Each row of a before or after table is a point. One or more steps were done to the points. Then noise was added and the rows were shuffled. The steps act on columns, c1 being the first. Name the steps. A step turns or swaps two columns, mirrors them in a line or flattens them onto one, adds a multiple of one to another, or multiplies or shifts one. Angles are multiples of 10 degrees, from the lower column toward the higher: turns from -170 to 170, lines from 10 to 170 but not 90. Use the fewest steps. Two steps may share a column if one is a turn and the other turns, adds or multiplies; they go together, in the order done. Otherwise the lowest column goes first.

Before, 14 rows:
[[  9   1 -18]
 [ -8   3  11]
 [  5   7   2]
 [  2   3   3]
 [-11  -8   5]
 [  5  16   7]
 [ 13   8   3]
 [ -1  15 -14]
 [ 11  10 -23]
 [-16   2 -24]
 [ -2  -1  -7]
 [  7  24  25]
 [  6   2   9]
 [ -8   0  -2]]
After, 14 rows:
[[  4 -21 -10]
 [  5   7   2]
 [ 11   8  -8]
 [  3  19  13]
 [ -3   1  -7]
 [-22  25  12]
 [  8   4   5]
 [  6  39   6]
 [ -8  -3  -2]
 [-17   2   8]
 [-23   4 -16]
 [-15  37  -3]
 [ 26  62   6]
 [  1  17   3]]
Steps: swap c1 and c3; multiply c2 by 2.5

Before:
[[ 17  22  26 -15  -3  10  -6  -6   2]
 [ -4 -30 -13   6  -7  -7 -10 -17 -18]
 [  6   9   5   9  -5  10   6  17 -12]
 [-19 -18 -19   0  -7  -2  14  -5  11]
 [-19 -14   6   2   0   2  11  -6 -13]
 [-14  15  16  -5  10   3 -12  18  15]
 [  3   1  17  -3  13 -19   0   3   9]
 [ -9 -22 -20   4  18  -1   5 -15  -9]
 [  7  17  20  31 -15  30   5   2  -2]]
After:
[[  4   5   5  -4  11 -38   0   3   9]
 [-14  20   4  -5   9   6 -12  18   6]
 [-21 -18   2   2   0   4  10  -9  -4]
 [ -8 -23  -8   2  18  -5   6 -15   2]
 [-20  -9  -9   1  -8  -4  13  -6  18]
 [  8  16   9  33 -18  61   6   4 -12]
 [ 18  21  10 -15  -3  21  -7  -6 -10]
 [ -3 -35  -5   4  -4 -14 -11 -17   0]
 [  6   0   0  10  -4  21   4  17 -14]]
Steps: turn c2 and c9 by -30 degrees; multiply c3 by 0.4; multiply c6 by 2

Before:
[[-15 -22 -22  -4   2  21   4 -20  -3 -33  -1   4 -14   5 -12 -14  15 -60]
 [ 19 -13  26   9  29 -18 -19 -10 -18 -30   2  12  -9 -22  -8  41 -52  -5]
 [  2  44  30 -28 -27  -7  19  27 -11  14  -7 -13 -24  18  35  -6   2  17]
 [  7 -10  10  -3  -2  -4  -4  -2 -31   3  22 -34  19 -19 -14 -17 -36 -25]
 [ 10  21  -2 -22  25  13 -29  -6  -5   1   5  16  -7  23  22 -21  -8  17]
 [-32  -4 -35 -25 -22  56  24  11  20 -16  -2  22  17 -16 -26  30  -2 -59]
 [ 14 -13 -26  30 -17   2 -37   6  24 -33 -24  26 -14 -26  28  22  -6   3]
 [ 12  44   3  29 -47 -13  32   6 -31  26 -17 -11   4  28  11 -32 -38 -40]]
After (8 x 18):
[[-33 -13  -3  29 -48 -17  29   6 -32  25 -18 -44   6  28  12 -35 -44 -40]
 [ 42 -11  34 -29 -26  -9  22  25 -13  11  -8 -46  23  18  38  -7 -24  18]
 [-11   7   5  -3   3  22   6 -17  -1 -31  -3  20 -22   5  -7 -16  25 -59]
 [ 43 -24   3 -24  24  11 -30  -5  -5   3   5 -12  -3  27  24 -21 -22  17]
 [ 10  37 -13   0  -1  -1  -6  -4 -28   4  23  -9  13 -20 -15 -18 -27 -27]
 [  6 -16 -29 -23 -20  55  22  11  16 -16  -4  14 -27 -14 -24  28  15 -57]
 [  7  -7  15   8  28 -19 -19  -9 -17 -28   1  16  21 -22  -8  41 -48  -5]
 [-29 -18   1  29 -17   3 -39   8  24 -32 -26  26 -28 -27  29  21 -22   0]]
Steps: add -1.5 times c4 to c1; mirror c2 and c12 in the line at 120 degrees; turn c3 and c13 by 70 degrees; add -0.7 times c15 to c17
